Every row gives one point. Each copy is the shape, with its points in the same order, turned, moved and blurred by noise. Is it also mirrored, or only turned?

Shape:
[[-70  -1]
 [ -8   6]
 [-15 -24]
 [ 55  86]
 [ 33  31]
 [-41 -50]
 [-17   5]]
Copy 1:
[[-73  44]
 [ -4  22]
 [-35  -8]
 [ 82  65]
 [ 48   2]
 [-56 -14]
 [-20  26]]
Copy 1 is: only turned
Copy 2 (7 x 2):
[[-74   0]
 [-15   3]
 [-24 -28]
 [ 56  78]
 [ 30  25]
 [-51 -49]
 [-22   2]]
Copy 2 is: only turned
Copy 3, 7 rows:
[[-71  35]
 [ -7  14]
 [-37 -10]
 [ 84  57]
 [ 39  21]
 [-62 -18]
 [-16  15]]
Copy 3 is: only turned
Copy 4:
[[ 53 -61]
 [ 13  -5]
 [  0 -29]
 [ 37  86]
 [ 14  50]
 [ -3 -68]
 [ 16 -19]]
Copy 4 is: mirrored

Shape (8 x 3):
[[-56  18  90]
 [ -2  -5 -42]
 [-38  40  47]
 [ 33 -56 -46]
 [-27 -50 -31]
 [-17 -25  56]
 [  5  -6   3]
 [ 27 -51 -44]]
Copy 1 (8 x 3):
[[-77 -20  83]
 [-11  61 -16]
 [-77  10  41]
 [ 50  36 -27]
 [ 35  48  23]
 [-19 -18  41]
 [-13  19  -7]
 [ 40  37 -29]]
Copy 1 is: mirrored
Copy 2:
[[-51 -36  73]
 [ 14  41 -22]
 [-49   8  59]
 [ 48   4 -55]
 [ -7  -6 -53]
 [-11 -43  28]
 [ 11   6   4]
 [ 49  11 -52]]
Copy 2 is: only turned
Copy 3, 8 rows:
[[-73 -11  84]
 [ 17  -3 -27]
 [-64  17  44]
 [ 76 -31  -9]
 [ 19 -50 -13]
 [-10 -23  74]
 [  8   0  28]
 [ 61 -20 -13]]
Copy 3 is: only turned
Copy 4:
[[-63  47  95]
 [-36 -12 -33]
 [-67   5  66]
 [ 15  10 -60]
 [-35  40 -45]
 [-19  53  46]
 [-17   4   6]
 [ 10  10 -54]]
Copy 4 is: mirrored

Shape, 10 rows:
[[-21   6 -23  10]
 [-16 -18  18  13]
 [-13   6  -7   3]
 [ -8 -20 -23   8]
 [ 22  -3   8  23]
 [  9 -11  -8 -23]
 [ 95  31 -21   2]
 [-12  -3  -5  26]
 [  1 -10  -2   5]
 [-14  55  22  -4]]
Copy 1:
[[-18 -19 -27  -2]
 [-26 -18   9  31]
 [-19 -11 -10  -1]
 [ -3 -35 -13   8]
 [ 11   4   4  24]
 [ -3 -23  17 -15]
 [ 73  39  15 -26]
 [-12 -12 -16  24]
 [ -6 -15   2  10]
 [-44  40  -4 -12]]
Copy 1 is: only turned
Copy 2, 10 rows:
[[  9 -19 -14   7]
 [-26  -7  14  -6]
 [  7 -11   0   1]
 [ -9   5 -16   1]
 [  0  21  24  10]
 [  8  14 -10 -31]
 [ 72  79  27  -2]
 [ -6  -5   5  17]
 [ -7  11   1 -10]
 [ 37 -34  43 -10]]
Copy 2 is: mirrored

Shape (11 x 6):
[[ 85  15  -9  43   2 -17]
 [ 37  19  36 -16  14  27]
 [ 18  20  19 -11 -23  11]
 [-51   7   1  -8   4  34]
 [-40 -19  38   6  -4  56]
 [ -3 -25  -3   0  15  26]
 [ 14 -35   8  32  10 -10]
 [-22 -22  -1 -49   8 -10]
 [-50 -12  12 -25 -41  15]
 [ 20 -28 -13   0  -6  28]
 [  8   2 -40  23  21 -36]]
Copy 1 (11 x 6):
[[ 28  25 -53  70  58 -15]
 [-25   5 -22   0  62  12]
 [-17  16 -26   3  16  18]
 [  0   0  50 -18   1  28]
 [-31 -46  35  -6   4  22]
 [ 14 -26  17   0  29  -2]
 [ 14 -18   3  36  20 -37]
 [ 14   1  14 -50   8 -24]
 [-11  -9  15 -32 -40  11]
 [ 30 -28 -11   4  20   5]
 [ 47  32  15  25  20 -29]]
Copy 1 is: mirrored
Copy 2:
[[ 38  32 -77   9 -25  16]
 [ 22  22  10 -42  -9  40]
 [ -8  19   7 -24 -29  12]
 [-41   0  51  11   2  45]
 [-39 -17  36 -23  -5  66]
 [  9 -25  11   5  -1  38]
 [  3 -32 -36  -2   6  25]
 [-11 -21  45  -8  13 -15]
 [-54 -20  53  -7 -31  10]
 [ 16 -25   9  16 -25  32]
 [  0  11 -27  52  16  -6]]
Copy 2 is: mirrored
Copy 3 (11 x 6):
[[ 95   6  22  -9 -19 -35]
 [ 23  12  34 -41  19  12]
 [ 11   9  21 -11 -19  10]
 [-50 -12  -2   2  14  -1]
 [-48 -45  33 -23  14   1]
 [  1 -29 -12 -15  16  -4]
 [ 37 -50  11  16  11 -11]
 [ -6  -8 -24  12  21  44]
 [-46 -22   2  14 -23  37]
 [ 19 -37 -14 -27  -9  -1]
 [ 41   0 -24  43   6 -29]]
Copy 3 is: mirrored
Copy 4 (11 x 6):
[[ 63  56  39  36  42  11]
 [ 44   3  16 -12 -30  26]
 [ 14  29   5  -4 -26   5]
 [-27 -36 -17   6 -23  -8]
 [-34 -44  31 -12 -36   0]
 [  3 -23   8 -17  18   7]
 [ 22  -7  36   6  35 -27]
 [ 10 -11 -31 -46   5 -31]
 [-47  -3 -10 -25 -29 -38]
 [ -4   9   9  -7  27  13]
 [ 33  12 -15  31  44 -23]]
Copy 4 is: mirrored
